Every row gives one point. Each copy is the shape, with its points in the same order, turned, moved and blurred by noise. Say if it was mirrored as well.
In the rows, zero is written as 128.

Shape (9 x 3):
[[ 78  87 159]
 [ 75 157  85]
 [129  53 183]
 [ 81 159 138]
 [167 178 164]
 [173 162 123]
 [ 97 154 155]
 [126 153  91]
 [185  92  66]]
Copy 1:
[[149 193 149]
 [ 83 169  63]
 [158 163 190]
 [145 165  75]
 [159  79  85]
 [125  80  92]
 [157 161  79]
 [ 89 123  80]
 [ 55  92 158]]
Copy 1 is: only turned
Copy 2, 9 rows:
[[135  55 140]
 [ 54  90 122]
 [194  74 123]
 [ 86 105 163]
 [133 178 161]
 [118 185 117]
 [108 113 163]
 [ 74 132 102]
 [123 148  30]]
Copy 2 is: only turned
Copy 3, 9 rows:
[[171 136 149]
 [110  62 140]
 [184 189 106]
 [104 114 162]
 [ 55 168  93]
 [ 68 134  70]
 [104 136 151]
 [102  88  99]
 [136  99  18]]
Copy 3 is: only turned
Copy 4 (9 x 3):
[[120 148 196]
 [135  59 153]
 [ 96 205 170]
 [164 102 161]
 [183 149  84]
 [144 129  74]
 [167 123 154]
 [126  84 112]
 [ 52 122  76]]
Copy 4 is: mirrored

Shape (8 x 4):
[[132 111  92 153]
 [168 103  93 167]
 [157 221 177 112]
 [150  66 120 121]
 [ 59 118 131 128]
 [183  58 153 155]
 [145  85 124 114]
 [ 50  66 135 106]]
Copy 1:
[[123  97 145 104]
 [103  68 118 104]
 [192 155  66 195]
 [ 84 110 167 142]
 [134 179 160  96]
 [ 38  87 118 145]
 [ 94 116 161 137]
 [ 97 185 208 103]]
Copy 1 is: only turned
Copy 2, 8 rows:
[[111 130 174 150]
 [143 131 192 154]
 [188 121  62 190]
 [150 116 187  84]
 [ 83 136  99  98]
 [177 170 198  97]
 [154 119 157 100]
 [ 82 131 117  49]]
Copy 2 is: only turned
Copy 3:
[[ 93  86 117 163]
 [131  82 130 196]
 [150 190 173  93]
 [156  59  99 156]
 [ 87  99  60 110]
 [194  78 107 197]
 [152  67 114 149]
 [123  63  32  99]]
Copy 3 is: mirrored

Shape:
[[151 164 132 145 121 135 128 110]
 [ 76 168  15 119 141 133 115 136]
 [111 112 141 141 122 134  94  94]
 [150 111 169  95 125 125 108 139]
 [148 125 142 129 130 133 136  94]
 [157 201 111 116 128  62  94 133]
 [142 120 120 161 113 130 131 133]
 [130 130 152  91 113 116 109 128]
 [151 102 129 132 143 138 108 137]
 [135 116 152 192 114 128  97  82]
 [157 134 122  92 155 137 114 119]
 [151 104 137 133 111  90 117 111]
 [ 91 131 155 110 177  96 110 123]]
Copy 1, 13 rows:
[[135 145 110 155 135 134 126 160]
 [161 147 141  81 181  27 119 130]
 [128 137 161 165 106 115 120 122]
 [121 129 165 113  89 166 131 161]
 [130 110 124 159 108 134 115 151]
 [171 167 134 123 134 111 188 212]
 [122 114 123 138 141 139 147 124]
 [155 147 171 122 106 154 123 164]
 [101 109 140 118 106 131 137 139]
 [111 135 136 203 118 132 152 118]
 [123 128 138 106 103 114 115 183]
 [146 105 156 153 108 147 151 148]
 [155 157 146 106  61 108 145 129]]
Copy 1 is: mirrored
Copy 2, 13 rows:
[[127  92 120 115 127 107 165 116]
 [136  98  92  35 185 148  71 143]
 [162 114 150 120  97 124 130 138]
 [122 137 121 157 101  84 139 166]
 [148 106 105 136 100 111 147 118]
 [ 68  84 113  56 110  80 152 155]
 [114 108 121 135 121 148 136 122]
 [130 139 114 121 105  89 145 166]
 [124 105 122 156 113 115 110 142]
 [149  88 172 131  82 143 154 109]
 [135  95  93 130 120  79 117 148]
 [115 113 115 127  70 130 144 146]
 [129 148 135  96  90  72  91 121]]
Copy 2 is: mirrored
Copy 3 (13 x 8):
[[167 142 106 152 154 136 111 133]
 [166 118  99 112  24 150  69  99]
 [151 155 146 113 129 104 134 144]
 [127 106 165 116 179 121 125 121]
 [130 135 116 142 151 118 127 147]
 [196  94 157 163 128 191  96 144]
 [143 146 102 100 149 146 111 138]
 [134 116 167 130 151 135 130 112]
 [143 112 126  91 157 114 103 140]
 [167 180 125 109 152 117 144 175]
 [141  86 130 139 139 109 104 128]
 [129 126 144 109 149 150 138 165]
 [130 136 186 135 125 107  72 142]]
Copy 3 is: mirrored
Copy 4:
[[115 151 157 112 126  97 106 117]
 [100  66 186   7 126  93 127 152]
 [117 163 143 105 148 123 159 152]
 [156 163 150 127 109 162 120 144]
 [123 150 122 114 121 124 126 120]
 [ 84 138 219  88 117 156  85  97]
 [119 119 145 130 142 111 114 146]
 [136 156 167 110  95 155 134 142]
 [150 135 132 109 152 143 109 149]
 [ 97 170 139 141 176 103 145 134]
 [148 149 138  76 116 145 101 120]
 [ 99 135 138 135 134 161 129 135]
 [157 135 178  89 136 158 171 101]]
Copy 4 is: only turned

Shape:
[[138 157 115 159 104  78 213  87 109  94 137]
 [143  66  58 210 130 175 116  95 170 174 139]
 [ 92 119 129  81  95 133  92 105 108 135 168]
 [165 129  72 213 164 170  64  87 102 128 119]
 [183 139 119  54 126 167 122 178  62 169 113]
 [ 74 164 113 126 126 110 203 104 163 105 119]
 [123  81  94 221 198 134  79  77 191 196 115]
 [ 69 141 141 109 169 118 172 152 141  51 167]
 [179 150 181  75 116 185 114 120 131 148 153]
 [161  85 159  94 135 145 125 109  80 127  99]
 [146 116  88 216 132 124  69 118 189 175  65]
 [132 124  73 121 167  76 145  76 189  78 154]
 [128 123 141  27 110 211 116 106 108 109 111]
 [108 163 131  55 141 180 144  96  74 165 135]]
Copy 1 (14 x 11):
[[112 109 178 136  64  87 110  38 133  87 133]
 [164  88 173 210 128 173  94 140 151 152  36]
 [149  78 108 150 165  88 183 102 177 125 136]
 [134  68 176 224 138 114  63 158 122 178 121]
 [151  82  68  86  85  63 125 164 169 186 131]
 [133 172 156 149 116 102 105  49 182  69 129]
 [161 140 151 235 175 204  85 128 100 175  82]
 [117 126 168  86 177 115  93  55 197  91 166]
 [180  63  57 112 145  79 109 133 129  99 119]
 [ 85  76  73 122 127  98 121 109 130 157 106]
 [130 151 155 227 114 186 104 190 112 133 106]
 [139  98 146 184 109 182  84  41 187 102 167]
 [126  72  32 136 155  53 120 121 215 118 110]
 [168 113  73 136 141  28 124  82 176 162 123]]
Copy 1 is: only turned
Copy 2 (14 x 11):
[[ 90 126 101 175 165 114 175 128 177 183 121]
 [131 164  75  51 191 118  72 194 157  89 128]
 [157 114 104  84 151 175 143  50 128 121 143]
 [193 157  87  79 135 149  85 198 141 139  65]
 [144 229 115 125 101 208 163  70 132  72  87]
 [ 93 114 149 134 128 123 168 135 182 150 188]
 [165 135  65  67 120  81  31 195 127  94 153]
 [ 88  89 174 151 126 195 133 121 119 158 173]
 [129 158 155  94 121 135 149  56  99  76  71]
 [115 180 113 111 108 166  95  60 161 127  82]
 [177 212  94  59 138  74  79 187 127 136 154]
 [ 71  92  81  87 106 134 148 161 115 168 155]
 [119 150 168  50  96 199 151  40 165  91  94]
 [158 125 128 117  94 178 168  66 184  64 108]]
Copy 2 is: only turned

Shape, 18 rows:
[[ 91 125 134  77 156 143 166 130  79 115 124 122]
 [195 110 163 163 106 160 158 138 128 117 107 143]
 [120  86 119 143  90 181 133 132  99 113 116 150]
 [132  65 148 102  79 135 144 150 150 145 118 133]
 [124 119 134 134 140 158  87  99 108 136 103  97]
 [169  65  98 140 162  87 133 114 147 142 147 111]
 [121  99 123 123 131 120 183  85  98 122  62 108]
 [ 81  33 112  96 140 122 150 136 108  67  73 168]
 [107 117  77  98 139 107 146 112 145 141 105 138]
 [140  75 114 137 122  60 153 135  91 140  92 138]
 [187 125 139  97  93 125 102  78 133 128  85  89]
 [138 102 148 115  96 103 127 116 173  67 144 141]
 [139  97 111 112 131 175  96 154 118 182 125 160]
 [126 135 152 124 126 186  74  62  70 198 106 170]
 [144  98 111 141 166 100 124 161 113  75 170 117]
 [ 80 113 123  85 127 146 141  95 124 128 148 123]
 [132 124 124 130 128 126 108 124 109 119 106 123]
 [172 104  34 119 127 154  89 103 106 102 141 166]]
Copy 1:
[[102 144 117 120  88 108 121 138 191 141 144 120]
 [163 112 182 144  82 112 156 140  86  81 127 124]
 [171 165 127 106 104 117 161 162 114 108 151 135]
 [115 155 171 127 135 174 163 164 120 107 136 136]
 [162 143  96 146 117 120 125 114 119 132 101 144]
 [121 135 166 111 170 108 155 124 136  97  52  96]
 [119 183 137 128  62 122 126 144 128 133  88  81]
 [ 97 209 127  95 101  96 124 225 160  91 105 137]
 [131 159 139 116 150 141  95 154 160 122 111  75]
 [122 132 136  97 101 144 157 180 144  97  60  78]
 [149 149 130 218 120 136 154 136 100 127  90  99]
 [125 128 183 156 155  95 142 202 109 141 114 132]
 [181 136 126 120 150 163 137 120 159  79 140 147]
 [249 154 106 154  96 160 139 109 174 142 108 156]
 [108  91 131  97 158  58 152 161 138 103  98 121]
 [127 163 134 119 138 120 126 141 168 172 137 125]
 [153 123 112 139 121 118 129 151 127 117 103 120]
 [206 158 113 135 182  68 152 155 156  82 128  82]]
Copy 1 is: only turned
Copy 2:
[[166 139  70  73 130 125 131 112  75 120 122  87]
 [ 94 131 167 109 158 133 128 119  95 154 144 167]
 [106 121 110  82 134 166 146 159 133 123 167 137]
 [119 128 156  96 148  86 147 147 138  96 154 106]
 [118 112 100 147 124 165 134  86 124  99 136 116]
 [164  91 168  95 161 115 130  93 154  98  76 142]
 [115 144 104  82 137 129  82 108  97  73  99 132]
 [162 130 100  39 167 137  63 151 159 102 146  78]
 [180 136 129  92  91 126 112 122 140  76 102 121]
 [161 118 118  81 178  95  92 125 143  81 118 177]
 [ 93  85 144 170 112 104 102  96  94  78 119 129]
 [127 112 157 138 136 105 105 177 143 139  97  95]
 [165 112 139 101 118 150 181 116 131  99 194 138]
 [136 131 101 162 131 204 173 134  77  58 191 156]
 [172  86 112 103 174 129 132 103 156 178  85 126]
 [145 126 105 103 112 141 162 151 112  99 104  82]
 [133 112 108 121 129 135 124 111 131 111 129 137]
 [157  28 132  86 102 195 113 143 141 105 137 150]]
Copy 2 is: only turned

Shape, 16 rows:
[[159 133 124 136 123 197 109 130 179 151 108 143]
 [115 144 112 135 181  80  97 126 104 169  80 136]
 [138  99 136 107  90 166 103 135 107 174  67  94]
 [131  83 173 117 145 123 151 182 132 187 123  96]
 [105 119 166 102 122 145  97 141 105  97  98 132]
 [129 164 149  68 141 154 121 125  72 143 169 123]
 [144 169  81 150 112 108 119 156 172 196 162  83]
 [127 137  93 123 163 117 102 221 159  69 135  93]
 [152 181 152 142 148  98 146 109 172 107 163  92]
 [102 114 127  66 154 110 124 142  94  92 139 107]
 [ 86 146 121 161 123 143  81 135 116  74 143 200]
 [109 209 150 144 226 132 112 164 175 119 166 114]
 [177 140 135 102 127  85 179 133 189 154 106 181]
 [157  94 124 183 146 132 156 162  97 153 132 110]
 [135 146 142  95 181 158  55 106 202 108 143 126]
 [ 73 134  32  95  74 153 141 112  97 154 126  94]]
Copy 1 (16 x 12):
[[101 143 157 115 190 117 118 129 138 173 171 125]
 [160 112 120 186  91  79 118 130 127 148 109 125]
 [109 156 140 109 152 113 153 156 145 153  77  73]
 [135 136 172 125 131  72 184  93 154  92 114  81]
 [159 132 159  99 126 110 149 189 120 123 109 138]
 [120 162 152 126 144  94  80 172 131  48 110 135]
 [109 187 111 159 144 122 127  51  92 117 155 103]
 [172 162 162 137 103 113 166 150  69 111 223 107]
 [126  96  97 129 154 122 136 102  92  68 178 154]
 [191 150 132 107 107  96 122 180 128  69 136 113]
 [186 161 170 133 128 144 118 166 123 145 150 220]
 [ 99 113 154 152  96  66 127 113  86  86 227 175]
 [179  66 163 132 178 128  97  66 131 121 151  95]
 [133 144 145 179 135 139 189 116 180 104 142 110]
 [135 130 126 107 181  41 112 151  91 140 195 165]
 [144 226  80  92 104 163  84 133 146 133 114  88]]
Copy 1 is: only turned
Copy 2 (16 x 12):
[[ 95  96 139 155 111 125  91 121  94  96 106  85]
 [107 140 139 121 109 205 146 113 103 150 176 158]
 [112 145 131 102  54 102  74 138 104 157 126 113]
 [106  99  75 120  78 109 148 100 144 172  95 113]
 [123  92 136  70 117 118 118 157 102 134 107 162]
 [ 77  92 156 148 130  91 135 169 140 158 127 200]
 [ 71 164 160 176  97 149 143  62 169 115 102 119]
 [ 99 117  95  72 135 146 142  68 157  44 102 168]
 [ 95 153 146 154 147 159 181 131 117 107  43 165]
 [118 120 109  78 154 128 131 159 166 141 122 200]
 [172  68 200 100 151 129 147 123  89  78 145 158]
 [ 74  68 129 161 153 177 159  70 104  89  69 203]
 [ 78 130 134 122 159 157 191 139 111 142 113  51]
 [156 138  85 156  91 107 157 106 131 127 136 129]
 [ 86  73 149 136 128 204  92 150 127  73  63 157]
 [119 186 182 134 156  83  60 110 173 155 159 152]]
Copy 2 is: only turned
Copy 3 (16 x 12):
[[173 180  75 147 112  83 109 115 114 154 140 136]
 [110 127 178 179  71 135 102 151 122 123 108  98]
 [184 151 142 171 128 108 105  71 161 181 120 108]
 [190 141 162  77  73 143  95 110 146 169 126 120]
 [164 100 115 148 113 133 172  96 136 126 122 123]
 [143 100 135 133 129 170  97  67  65 138 120 142]
 [122 173 170 109 116  60  69 141  71 181 109 152]
 [ 96 114 116  90  99  90 106 147 169 101 100 202]
 [151 158 129  96 117 112 136 167  51 103  83 146]
 [106  97 138 111 138 167 123 101 133 122  88 126]
 [ 95  99  97 149 131 105 173 135 104 107 194 127]
 [124  88  83 104  44 113  94 183  53 119 106 178]
 [132 249 142 107  63 136 133 123 109  99 135 120]
 [177 137 173 110 140 134  85 162 152 138 160 141]
 [124 120  37 114  84  86 115 115  78 108  93 107]
 [ 82 150 152 157 200 138 112 106 127 218 116 136]]
Copy 3 is: only turned
Copy 4, 16 rows:
[[113 135 132  97  88 125 193 142 157  85 117 112]
 [ 99 121 162 148 121 104 122  54  81  88  89 144]
 [ 98 138 155 102 131 130 198 117  96 154  82  82]
 [ 71 116 103 117 165 128 159  76 153 167  95 136]
 [132 136 119 100 150  95 159 127  69 130 135 129]
 [139 107 163 101 163  73 113 102 135 135 160  80]
 [ 97 121 166 119 123 151  88 130 192  98  50 124]
 [ 71 188 104  74 147 140  72 140 114  91 132 168]
 [111  74 153 135 128 133  95 158 156 104 145 179]
 [112 152 128 136 184 105  99 114  87 136 162 117]
 [201 148  88 101  97  93 112 125  84  77 127 142]
 [111 105 144  80 157 114  95  91 170  42 156 203]
 [ 76 130 124 189  78  67 146 137 172 129 114 166]
 [103 116 106 109  90 169 120  69 134 158 115 124]
 [101 109 120 112 157 106 157 158 130  17 152 128]
 [171 204 195 150 143 157 115 128 125 139  92  66]]
Copy 4 is: mirrored
